Each point is reached from the start by the listed moves, each made once or not at all, plus a little noise. Say if it took an odd or an even number of moves. Then give how often each move was made.
In the rows, zero is written as 128.

Moves:
(1): [171 146]
(2): [112 171]
Start: [116 116]
Points:
[144 177] -> even (1, 1)
[100 161] -> odd (0, 1)

Moves:
(1): [165 117 107 182  84 130 145 122 153 130 125 125 129]
(2): [148 199 120 131 122 121 127 104 137 126 115 131 112]
(3): [168 136 190  88 104  97 138 135 130  78 146 132 119]
(4): [106 127 140 141 127 117 134 111 150 148 141 166 117]
(5): [152 130 142 144 172 133 135 127 135 142 102 145 168]
(6): [105 133 141 145 114 171 163 135 135 136 104 115 130]
(7): [124 125  84 118 132 138 179 101 167 132 119 139 135]
(8): [116 133 129 131 136 106 137 165 144 121 105 144 122]
(9): [132 126 131 129 127 139 107 112 184 129  86 104 118]
(10): [149 120 125 105 106 132 144 125 170 223 118 123 127]
(11): [116 154 119 134 133 149 111 151 166 133 185 115 157]
Start: [134  87  85 143 124 118 110 171 109 166 165 136 106]
Points:
[201 163 140 102  96  95  97 141 171 112 131 123  63] -> odd (0, 1, 1, 0, 0, 0, 0, 0, 1, 0, 0)
[197 171 158 202  87 100 197 173 193 150 100 203 112] -> odd (1, 1, 1, 1, 1, 1, 0, 1, 0, 0, 0)
[120 188  74 183 154 179 189 124 230 210 159 182 152] -> even (0, 1, 0, 1, 1, 1, 1, 0, 0, 0, 1)

Moves:
(1): [152 127 133 130 127 135 108 124 149 117 134 140 125 118 114 114 112 138
 122 121 160 111 128 144 130 119 121]
(2): [124 145 121 119 131 129 130 133 117 136 119 127 137 131 159 118 128 133
  99 129 135 139 117 105 119 147 103]
(3): [127 122 161 120 124 128 108 135 113 119 143 120 120 126 128 127 125 128
 137 145 117 118 121 114 149 116 125]
(4): [113 136 144 154 130 124 124 140 125 128 125 119 131 129 128 111 147 131
 117 116 129 132 129 122 124 134 141]
(5): [130 115 135 120 162 138 135 141 145 115 121 141 141 124 117 132 132 115
 110 107 133 139 143 140 132 143 129]
(6): [126 124 129 150 129 158 136 129 129 157 131 120 145 134 143 140 129 127
 120 129 133 148 121 127 127 111 138]
(7): [149 129 140 126 122 131 152 126 129 116 128 140 123 122 141 134 118 138
 119 123 123 115 130 132 137 139 151]
(8): [133 128 116 132 121 130 121 152 122 123 137 124 141 128 125 132 123 115
 124 130 137 132 134 144 131 122 130]
(9): [127 146 138 129 123 128 127 139 171 152 116 110 132 134 126 120 126 132
 136 129 123 137 127 136 113 129 134]
(10): [148 123 127 124 134 119 134 140 116 157 113 122 137 114 116 117 127 123
 135 132 146 128 136 127 125 123 131]
(11): [115 146 120 119 127 116 127 118 124 139 165 136 108 138 120 119 122 107
 133 131 117 131 137 126 150 136 122]
(12): [120 127 126 122 114 135 125 135 136 121 127 161 135 124 117 112 125 129
 129 129 123 135 126 139 136 132 134]
(13): [121 114 143 138 129 128 145 120 113 120 137 118 173 143 139 114 119 154
 139 108 128 121 147 134 126 132 125]
(14): [123 125 119 125 122 130 124 130 125 132 115 127 128 156 126 121 118 127
 120 126 123 122 132 127 139 131 133]
(15): [130 101 130 110 140 117 103 130 140 148 126 129 123 144 144 133 143 132
 124 127 139 125 110 157 122 127 140]
(16): [123 124 130 145 137 109  98 140 131 145 133 147 127 128 120 156 122 141
 138 109 130 120 142 117 132 130 117]
(17): [123 133 138 125 111 126 139 127 130 126 133 135 126 139 124 123 152 140
 138 114 117 130 128 121 146 141 123]
(18): [127 133 114 129 142 131 131 135 127 132 120 122 122 127 121 125 117 166
 131 136 138 132 132 128 139 137 132]
(19): [148 136 121 126 143 129 128 136 113 121 125 121 131 132 148 115 129 115
 149 112 104 135 124 122 120 121 123]
(20): [146 147 119 142 140 136 127 123 119 122 123 143 156 131 120 136 132 120
 125 165 128 123 123 119 151 129 150]
(21): [104 129 133 139 135 142 153 140 128 123 134 139 122 135 132 127 120 124
 153 122 151 113 140 113 132 131 124]
(22): [126 128 134 132 121 111 125 129 125 128 123 115 112 138 133 124 123 124
 129 132 146 153 132 132 128 123 122]
(23): [133 130 120 111 122 155 116 122 121 131 125 133 135 131 145 137 143 142
 114 135 131 120 173 140 133 130 144]
(24): [130 139 138 132 123 130 129 120 113 129 118 130 120 133 116 130 115 127
 140 124 124 131 112 142 116 156 118]
Start: [120 123 102 127 155 134 131 135 116 129 143 123 129 128 124 132 153 129
 138 107 137 122 142 108 113 142 141]
Points:
[157 157 168 145 180 124 170 170 143 147  92 107 169 147 123  59 131 218
 116  46 194 153 169 141 115 227 133] -> even (1, 1, 0, 1, 1, 0, 1, 0, 1, 1, 0, 0, 1, 0, 0, 0, 1, 1, 0, 0, 0, 1, 0, 1)
[185 147  94 123 165 199  98 156 161 177 126 133 197 151 191 146 155 149
  67 143 191 120 150 165 119 142 201] -> odd (1, 1, 0, 0, 0, 1, 1, 1, 1, 0, 0, 0, 0, 0, 1, 0, 0, 0, 0, 1, 0, 0, 1, 0)
[128 140 109 113 111 138 129 176 128 182 164 171 192 180 116 111 147 167
 151  68 125 111 249 138 173 172 169] -> odd (0, 0, 0, 0, 0, 0, 1, 1, 1, 1, 1, 1, 1, 1, 0, 1, 1, 0, 0, 0, 0, 0, 1, 0)
[102 133 103 126 162 166 143 150 125 141 157 162 174 191 128  63 119 179
  95  60 184 178 177 121 177 185 113] -> odd (1, 1, 0, 0, 1, 1, 0, 0, 0, 0, 1, 1, 1, 1, 0, 0, 1, 1, 0, 0, 0, 1, 0, 0)
[134 116 142  86 102 135  74 191 119 183 111 121 137 181 120  99 172 133
 159 124 150 149 166 184 145 163 164] -> odd (0, 0, 1, 0, 0, 0, 0, 1, 1, 1, 0, 1, 0, 1, 1, 0, 1, 0, 0, 0, 0, 1, 1, 1)

Moves:
(1): [141 110 156 110 141 135 108 126 155 137 121 134 126 130  99 110 139 128
 124 125 141 121 148  98 138]
(2): [124 150 125 143 126 155 108 118 139 157 151 129 157 137 135 161 129 127
 117 147 115 133  95 142 127]
(3): [ 84 115 143 117 139 116 122  98 107 121 136 127 140 142 150 130 122 139
 130 139 116 109 140 125 114]
(4): [139 122 131 149 133 129 123 130 114 117 123 114 125 142 127 149 135 137
 131 138 127 158 128 153 144]
(5): [127 122  97  89 137 121 123 109 123 129 152 146 125 103 134 142 119  98
 126 107 102 124 119 159 139]
(6): [113 121 141 130 119 152 110 157 114 120 102 120 113 132 128 155 109 130
 142 135 132 151 131 131 128]
(7): [159 144 153 126 135 123 155 132 128 138 107 139 128 102 149 129 125 110
 147 139 142 110 160 103 126]
(8): [111 124 158 121 141 103 122 153 142 113 130 152 127 125 132 129 118 138
 124 124 140 133 112 118 117]
(9): [129 115 135 147 110 115 157 126 158 125 109 118 115  92 145 144 129 111
 137 112 131 138 127 119 157]
(10): [157  80 109 143 124 136 145 140  88 149 142 131 113 160 154 105 128 154
 138 120 111 114 144  99 117]
(11): [155 135 141 124 108 140 121 124 134 143 151 105 143 125 128 116 117 152
 136 107 130 114 141 152 144]
(12): [140 108 121 129 104 137 110 149 101 124 137 169 138 134 126 135 127 128
  85  80 144 133 131 128 123]
(13): [139 118 141 143 120 121  91 151 146  86 100 111 147 155 107 132 124 118
 137 150 113 130  98 117 110]
(14): [124 123 133 136 130 118 144 106 138 131 106 125  95 138 155 108 103 111
 135 134 134 139 157 127 103]
(15): [125 111 128  78 139 142 135 127 130 105 128 127 130 100 176 131 117 154
  93  88 154 157 132 128 147]
(16): [147 131 124 127 109 134 121 129 124 129 165 124 128 122 126 126 127 143
 116 140 128 122 147 115 119]
(17): [132 127 128 129 135 146 148 139 143 110 137 138 128 120 126 131 136 114
 134 110 127 134 127 122 120]
(18): [133 111 135 109 129 121 156 140 142 114 119 148 142 123 123 154  99 167
 107 118 133 119 147 143 130]
(19): [150 155 118 111 130 142 114  96 149 118 135 146 115 109 101 135 116 134
 129 108 120 126 109 125 139]
(20): [132 116 132 134 119 145 109 142 129 116 132 138 124 137 136 117 132 147
 123 140 135 126 133 139 146]
(21): [123 115 123 110 112 133 115 110 119 135 132 139 142 138 117 118 132 133
 138 121 162 142 119 132 124]
(22): [107 114 136 116 119 122 155 104 107 120 144 144 130 140 119 128 104 103
  95 135 107 134  90 125 130]
(23): [127 156 122 135 125 119 132 129 139 146 138 137 160 119 116 114 116 131
 138 138 114 123 148 111 131]
(24): [127 136 123 122 105 117 164 132 111 147 101 116 125 135 150 143 177 121
 144 115  96 161 141 164 145]
Start: [119 147 134 130  99 169 148 119 128 155 121  90 163  84 103 131 166 143
 126 162 129 106 162 132 124]
Points:
[149  79 242  56 127 191 106 115 220  32 104 120 168  94 127 138  90 248
  94 109 165 134 199 142 138] -> even (1, 0, 1, 1, 0, 0, 0, 1, 0, 0, 1, 0, 1, 1, 1, 0, 1, 1, 1, 1, 0, 0, 0, 0)
[155  78 196  49  65 185 106 106 153  39 156 151 198  93 130 161  76 249
  57  55 195 157 188 152  94] -> odd (0, 0, 1, 1, 0, 0, 0, 1, 0, 0, 1, 1, 1, 1, 1, 1, 1, 1, 1, 0, 1, 0, 0, 0)
[131 126 165  89  71 226 114 121 188 144 111 144 148  46  97 230 200 125
 159 109 122 215 115 196 211] -> even (1, 1, 0, 1, 1, 1, 0, 1, 1, 0, 0, 0, 0, 0, 0, 0, 1, 0, 1, 1, 1, 0, 0, 1)
[102 121 194 106  51 193 245 129  97 115 106  97 174  31 215 192 161 148
 119 156 101 193 230 129 194] -> even (0, 0, 1, 1, 0, 1, 1, 0, 1, 0, 0, 0, 0, 0, 1, 1, 1, 0, 0, 1, 0, 1, 1, 1)

Moves:
(1): [123 114 127 138 129 126 138 124 133 129 126 126 139 115 135 121 143 131
 130 128 137 129 120 138]
(2): [116 135 122 144 126 118 132 132 126 127 134 128 130 120 117 143 118 133
 129 127 123 137 132 123]
(3): [130 104 119 137 129 120 122 137 157 115 141 118 151 119 139 137 144 115
 121 145  98 115 134 103]
(4): [107 129 152 136 129 114 128 149 138 146 126 106 136 128 140 127 131 109
 126 133 121 134 121 138]
(5): [115 109 108 123 110 104 118 103  95 150 146 120 112 146 118 127 143 121
 108 117 123 129 150 145]
(6): [128 125 122 159 127 129 140 130 133 123 107 122 118 118 133 127 121 135
 141 121 119 111 128 120]
(7): [134 107 119 154 107 164 150 112 144 121 148 135 112 125 140 136 140  98
 151 133 136 130 123 147]
(8): [132 104 130 132 118 131 123 136 126 114 118 138 124 125 124 145 126 123
 138 136 139 126 108 141]
(9): [135 121 110 137 131 125 133 125 131 124 132 129 121 136 135 131 138 117
 121 122 150 120 130 143]
(10): [135 145 134 108 133 112 148 108 131 138 114 149 150 142 130 172 133 145
 109 131 105 124 126 133]
(11): [129 131 125 120 129 131 130 115 125 127 119 103 130 130 115 123 132 116
 117 155 138 130 131 118]
(12): [127 132 119 116 121 130 143 143 118 134 128 133 126 109 116 119 120 127
 126 128 130 121 139 119]
(13): [105 118 125 127 121 136 127 126 123 119 138 114 138 135 145 130 121 132
 125 128 148 130 130 133]
(14): [132 143 116 106 123 124 118 133 135 126 107 143 110 111 126 119 125 145
 111 131 125 153 125 146]
(15): [117 137 135 127 127 153 136 146 128 125 145 106 114 130 112 135 142 129
 116 119 125 112 112 158]
(16): [151 112 126 123 122 141 118 125 127 139 134 118 136 150 128 142 132 130
 135 122 131 130 125 135]
(17): [117 113 139 131 128 143 109 106 142 153 117 136 126 119 113 135 137 129
 129  90 124 134 145 126]
(18): [141 115 120 141 135 139 118 142 140 135 133 132 137 128 125 116 109 120
 127 133 126 119 130 151]
(19): [107 107 115 130 152 122 141 128 130 140 131 115 128 131 126 124 123 107
 143 128 143 130 127 140]
(20): [116 136 108 116 122 128 127 123 107 133 113 121 141 137 127 117 119 110
 107 115 115 133 110 120]
(21): [143 151 131 113 142 112 120 130  98 106 132 114 145 113 132 139 128 107
 141 136 104 132 139 101]
(22): [106 144 126 119 117 121 135 161 121 116 110 135 145 132 111 105 138 117
 125 138  95 132 131 126]
(23): [117 134 128 137 158 145 116 125 100 145 120 148 112 110 145 132 142 141
 131 130 131 129 133 113]
(24): [136 101 135 133 140 126 132 131 107 127 116 128 102 154 126 124 115 130
  91 118 117 154 147 123]
Start: [125 144 158 121 136 166 101 114 117 122 150 123 149 124 137 130 166 112
 116 132 135 123 118 131]
Points:
[100  92 122 159 148 153 141  74  72 145 118 108 147 150  87 165 170  31
  89 123  53 144 191 147] -> even (0, 1, 0, 0, 1, 1, 1, 0, 0, 1, 1, 0, 0, 0, 0, 0, 1, 1, 1, 0, 1, 1, 0, 1)
[ 81 112 156 191 213 195 106 138 116 165 141  75 148  76 155 139 197  57
 139  92 133  93 125 179] -> even (1, 0, 0, 1, 0, 1, 0, 0, 1, 0, 0, 0, 0, 0, 1, 0, 1, 1, 1, 0, 1, 0, 1, 0)
[ 83  66  79 168  97 206  86 110  52 132 140  89 183  96 122 155 185  17
 112 133  65 113 158 109] -> even (0, 1, 1, 0, 1, 1, 1, 1, 0, 0, 1, 1, 1, 0, 0, 1, 1, 1, 0, 1, 1, 1, 1, 0)
[116   7 145 213 189 226  92 142 126 145 182  76 142 106 156 194 215  11
 126 106 120 135 128 190] -> odd (1, 1, 1, 1, 0, 0, 1, 1, 1, 0, 0, 0, 0, 0, 1, 1, 1, 1, 1, 0, 1, 0, 1, 1)
[ 99 151 171 108 165 192  73 111 123 149 112  59 178  96 155 220 218 110
  82 134  69 120 129 125] -> even (0, 0, 1, 1, 0, 1, 0, 0, 0, 1, 1, 0, 1, 1, 1, 1, 1, 0, 0, 0, 1, 0, 1, 0)
[151 126 133  56 134 133 117 143  56  93  93  97 215 153 100 177 177  48
  49 173  26 142 126  73] -> even (0, 0, 1, 0, 0, 0, 0, 1, 0, 1, 1, 1, 0, 0, 0, 1, 0, 0, 0, 1, 1, 1, 0, 1)
[161  56 137 139 107 210 103  49 175 128 148 126 174 151 137 233 219  58
 104 140 135 110 111 154] -> even (0, 0, 1, 0, 0, 0, 1, 1, 1, 1, 1, 0, 0, 0, 0, 1, 1, 0, 0, 0, 0, 0, 0, 0)
[102  29 111 197  93 190 125 117 137 169 166  81  90 109 120 168 222  65
  59  68 101 140 154 202] -> even (1, 1, 1, 1, 1, 1, 1, 0, 1, 0, 0, 1, 0, 1, 1, 1, 1, 0, 0, 0, 0, 0, 0, 1)
[119  52  74 136  87 200 111 176 124  88 140 133 154 139 137 132 148  43
  57 142 105 157 121 178] -> odd (0, 1, 1, 0, 0, 0, 1, 1, 1, 0, 0, 1, 1, 1, 0, 1, 0, 1, 0, 1, 0, 1, 0, 1)
[ 80  83 122 142 123 122 159 112 125 145 102  87 134 150 131 139 198  45
  49 170  52 153 155 164] -> odd (0, 0, 1, 1, 1, 1, 1, 0, 0, 1, 1, 0, 0, 1, 0, 0, 0, 0, 1, 0, 0, 1, 0, 1)
[ 72 169 106 119 119 149 134 124 112 117  77 113 204 117 122 123 147 113
  57 159  82 140  95 157] -> even (1, 1, 0, 0, 0, 1, 0, 0, 0, 1, 1, 0, 1, 1, 0, 0, 0, 1, 0, 1, 0, 1, 0, 0)
[116 136 140  76 101 198 120 171 107 111 117 104 149  99  76 113 199 108
  85 164 130 128  80 192] -> even (1, 0, 0, 0, 0, 0, 0, 1, 0, 0, 1, 1, 0, 1, 1, 1, 0, 0, 0, 0, 0, 1, 0, 0)

Moves:
(1): [132 156 137 136 104 103 103 116 126 120 126 134 124 120 129 112 139 137
 147 145 128 131 127 136]
(2): [109 104 133 114 145 133 140 128 102 132 121 148 130 118 138 126 110 142
 136 135 145 130 128 113]
(3): [113 143 106 106 118 112 106 125 139 133 103 134 135 135 128 136 127 163
  99 135 167 142 165 136]
(4): [120 106 146 142  97 143 114 131 127 145 120 133 137 132 147 139 104 150
 134 135 107 119 128  99]
(5): [161  87 108  93  97 126  89 136  88 140 119 112 159  61 116 103 118 102
 145 137  99 114 158  96]
(6): [127 123 124 128 113 134 127 134 157 135 117 101 133 119 131 114 117 107
 125 114 145 140 128 127]
(7): [142 107 127 125 147 129 148 131 114 137 141 144 113 109  96 127 116  99
 154 108 145 141 139 171]
(8): [144 123 106 146 129 122 107 130  96 151 137 129 131 119 138 125 114  97
 139 114 150 105 125 111]
(9): [129 151 134 132 119 119 128 133 125 130 127 126 130 122 128 141 140 130
 124 125 140 141 122 119]
(10): [147 118 114 133 113 117 137 137 135 100 138 138 129 108 118 131 136 131
 143 141 119 124 111 113]
(11): [119 111 114 139 114  84 144 143 120 110 130 111 142 122 114 127 130 135
 135 134 117 126 110 119]
(12): [122 157 130 172 160 135 145 110 152 111 136 118 128 144 165 147 121 150
 128 122 117 142 121 134]
(13): [130 136 138 103 134 127 139 104 154 143 119 108 158 132 143 122 114 115
 134 133 160 148 171 153]
(14): [125 122 142 122 130 130 114 134 127 135  90 102 134 128 129 148 113 111
 135 109 127 115 137 141]
(15): [123 124 127 138 141 136 145 132 139 134 132 124 126 116 133 143 130 137
 116 133 138 123 118 137]
(16): [141 102 117 122 137  97 136 145 104 125 116 141 128 113 101 112 132 134
 125 135 130 119 145 110]
(17): [104 121 138 136 133 146 141 144 156 111 130 132 131 134 124 115 105 124
 126 133 137 138 139 143]
(18): [136 136 126 127 139 109 125 135 117 116 150 131 126 114 127 116 118 128
 125 117 131 119 121 126]
(19): [147 104 133 128 154 132 122  96 110 131 129 148 132  79 119 147 107  99
 116 129 102 117 132 152]
(20): [139 146 141 115 143 122 149 110 113 115 133 128 115 126 115 121 106 127
 131 149 112 139 129 148]
(21): [134 122 131 140 128 152 157 123 130 125 122 114 126 127 135 135 129 108
 124 101 131 119 136 144]
(22): [139 119 136 125 124 159 123  98 125 126 129 134 128 136 107 117 132 133
 143 133 151 131 155 127]
(23): [120 145 132 107 137 108 124  93 129 144 112  99 128 107 132 149 118 106
 125 119 104 118 156 134]
(24): [123 147 128 133 130 151 140 122 135 163 115 134 135 136 123 143 139 118
 129 109 142 124 114 143]
Start: [124 113 146 105 120 128  84 120 119 157 128 115 121 139 138 134 100 145
 131 116  94 112 132 128]
Points:
[101 120 164  78  86 128 123  73 177 188  58  95 176  58 134 140  46 159
 135 112 226 130 248 145] -> even (1, 1, 1, 1, 0, 1, 0, 0, 1, 1, 0, 0, 1, 0, 1, 1, 1, 1, 0, 0, 1, 1, 1, 1)
[130 181 184 133 167 106 133  90 192  91 123  76 145 109 172 141  32 153
 166 150 107 145 157 209] -> odd (1, 0, 0, 0, 0, 0, 0, 0, 0, 1, 0, 1, 1, 1, 1, 0, 1, 1, 0, 1, 0, 0, 0, 0)
[158 128 147 128 235 176 141  36  50 205  97 134 117  54 127 213   7  91
 133  47 198 110 176 234] -> even (0, 1, 1, 0, 0, 0, 1, 1, 1, 0, 0, 1, 0, 1, 1, 0, 0, 1, 1, 1, 1, 1, 0, 1)

Moves:
(1): [138 123 120 122 115 138 131 132 143 120 126 120 132 103 157 127 134 159
 127 137 139 134 125 150 118 120]
(2): [116 128 118 121 146 135 145 122 143 135 132 141 139 137 129 118 129 123
 114 132 123 131 116 121 126 133]
(3): [146 142 133 134 147 115 135 122 118 125 142 125 122 122 130 148 112 145
 115 128 131 143 119 126 113 125]
(4): [114 143 146 119 117 131 133 105 115 147 107 113 112 112 149 119 142 119
 100  88 112 140 137 135 125 157]
(5): [130 134 140 121 125 143 133  98 157 141 112 125 144 140 139 131 134 139
 125 135 126 123 148 143 126 133]
(6): [130 123 130 132 137 109 133 135 130 126 117 129 128 138 131 131 119 142
 146 131 111 127 121 133 127 108]
(7): [145 122 129 136 100 138 143 120 127 127 109 140 136 105 146 118 116 115
 152 108  89 111 105 134 107 153]
(8): [126 136 132 128 145 120 128 138 151 104 119 124 134 136 119 126 124 104
 118 134 129 149 124 132 136 138]
(9): [126 114 124 137 126 126 138 132 135 128 118 116 135 137 151 129 124 141
 132 129 131 128 132 141 102 126]
(10): [127 143 122 137 146 147 122 118 118 135 116 127 133 112 134 128 135 135
 132 123 126 132 126 132 126 125]
(11): [120 127 147 125 130 130 118 137 149 119 116 145 121 111 113 107 118 124
 134  95 139 143 143 131 135 141]
(12): [111 129 109 134 128 126 134 133 127 117 124 131 133 129 128 122 124 124
 124 136 131 131 127 127 113 110]
(13): [125 137 113 148 132 120 123 130 148 123 111 116  86 131 135 117 118 115
 114 137 131 139 127 120 126 138]
(14): [150 147 139 105 129 115 133 130 124 141 148 129 132 146 124 132 128 145
 132 135 125 142  99 148 143 100]
(15): [113 149 146 107 110 127 137 132 119 132 139 129 112 133 128 149 131 121
 116 148 146 149 132 132 121 137]
(16): [131 134 125 146 119 119 132 132 136 144 137 148 130 123 140 163 110 142
 131 130 137 125 152 124 132 126]
(17): [119 135 140 138 128 132 121 147 107 123 130 128 135 119  96 124 137 132
 112 137 113 131 121 109 125 121]
(18): [137 119 119 135 125 135 134 135 127 113 124 142 121 121 144 129 118 130
 119 125 123 125 126 119 121 127]
(19): [117 139 123 138 143 146 153 127 120 116 135 139 122 134 105 131 144 112
 116 119 141 141 126 123 141 134]
(20): [118 114 123 141 115 130 129 134 131 131 114 122 121 132 131 130 124 129
 143 118 124 136 128 118 144 117]
(21): [140 122 116 110 121 115 124 134 121 133 130 133 119 132 122 115 108 140
 116 131 115 125 129 116 128 132]
(22): [108 127 128 120 126 133 143 141 142 121 124 120 125 135 124 138 123 119
 117 121 137 131 138 133 126 126]
(23): [118 126 119 128 129 121 117 130 132 114 126 137 115 152 119 128 116 151
 137 127 115 127 124 139 108 133]
(24): [127 123 105  94 102 124 107 133 133 141 145 158 142  99 122 124 135 108
 126 136 110 132 127 131  95 126]
Start: [125 117 124 127 139 111 131 119 152 132 112 139 158 123 113 131 124  98
 142 125 129 132 127 121 139 138]
Points:
[ 76 181  94 105 152 140 166  89 210 114  63 194 102  77 155 122 113 126
  65 102 115 227 132 164  39 165] -> odd (1, 1, 1, 1, 1, 1, 0, 0, 0, 1, 1, 1, 1, 0, 1, 0, 0, 1, 1, 0, 0, 0, 1, 1)
[136 124 125  99 125 104 164 129 162 109 107 207 118 111 119 118  49 128
 117 100  86 161  98 116  73 197] -> even (0, 1, 1, 0, 0, 0, 1, 0, 0, 0, 1, 0, 0, 0, 1, 0, 0, 1, 0, 0, 1, 0, 1, 0)
[ 95 126 107  87  66  76 159 163 177 141  90 191 114  51 167 167  57 135
  94  84 122 210 167 133  75 126] -> odd (1, 0, 1, 1, 0, 1, 0, 0, 0, 0, 1, 1, 0, 0, 1, 1, 0, 1, 0, 1, 1, 1, 0, 1)
[ 97 214 115  80 183 120 165 105 221 124 111 192 142 118  81 128 118  57
  74 147 150 249 105 150 101 145] -> even (0, 1, 1, 0, 1, 0, 0, 1, 0, 1, 1, 1, 1, 1, 1, 0, 0, 0, 1, 0, 0, 0, 0, 1)
[142 153  82 112 138  84 117 187 214  95 100 186 118  84 126 149  43 168
  83 133 113 217 118 150  51 121] -> odd (1, 0, 1, 0, 0, 0, 0, 1, 1, 1, 1, 0, 1, 1, 0, 1, 1, 1, 0, 0, 1, 1, 1, 1)
[147 175 107 154 165  82 156 108 163  96  49 145 100 122 162 120  69 114
 123  89  45 188  55 156  74 144] -> odd (0, 0, 1, 1, 0, 1, 1, 1, 0, 1, 0, 1, 1, 1, 0, 0, 0, 1, 0, 0, 0, 0, 1, 0)
[140 161 105 171 139 120 174 133 194 121  70 179 129  78 145 127  91 136
 166  99 115 178  95 165 128 108] -> even (1, 0, 0, 0, 0, 1, 1, 0, 0, 1, 1, 1, 1, 1, 0, 1, 0, 0, 1, 0, 0, 0, 0, 0)
[160 134 121 113 145 101 128 114 226 145  54 127 136 122 168  99  87 185
 148 126 118 173 124 183 117 110] -> odd (1, 0, 0, 0, 1, 1, 0, 0, 1, 1, 1, 0, 1, 1, 0, 0, 0, 0, 0, 0, 1, 0, 0, 0)
[118 127 124 121 130  92 147 139 178 124  84 122 185 167 100 120  99 129
 120 155  97 171 109 131 132  94] -> even (0, 0, 0, 0, 1, 0, 0, 1, 1, 0, 0, 1, 0, 1, 0, 0, 1, 0, 0, 1, 1, 0, 0, 0)
[154 159 121  99 112 121 153 119 197 144  93 162 156 121 170 183  86 155
 120 165 136 193 136 155 152 116] -> even (1, 0, 0, 0, 1, 0, 0, 1, 0, 1, 0, 0, 0, 1, 1, 1, 0, 1, 0, 1, 1, 0, 0, 0)
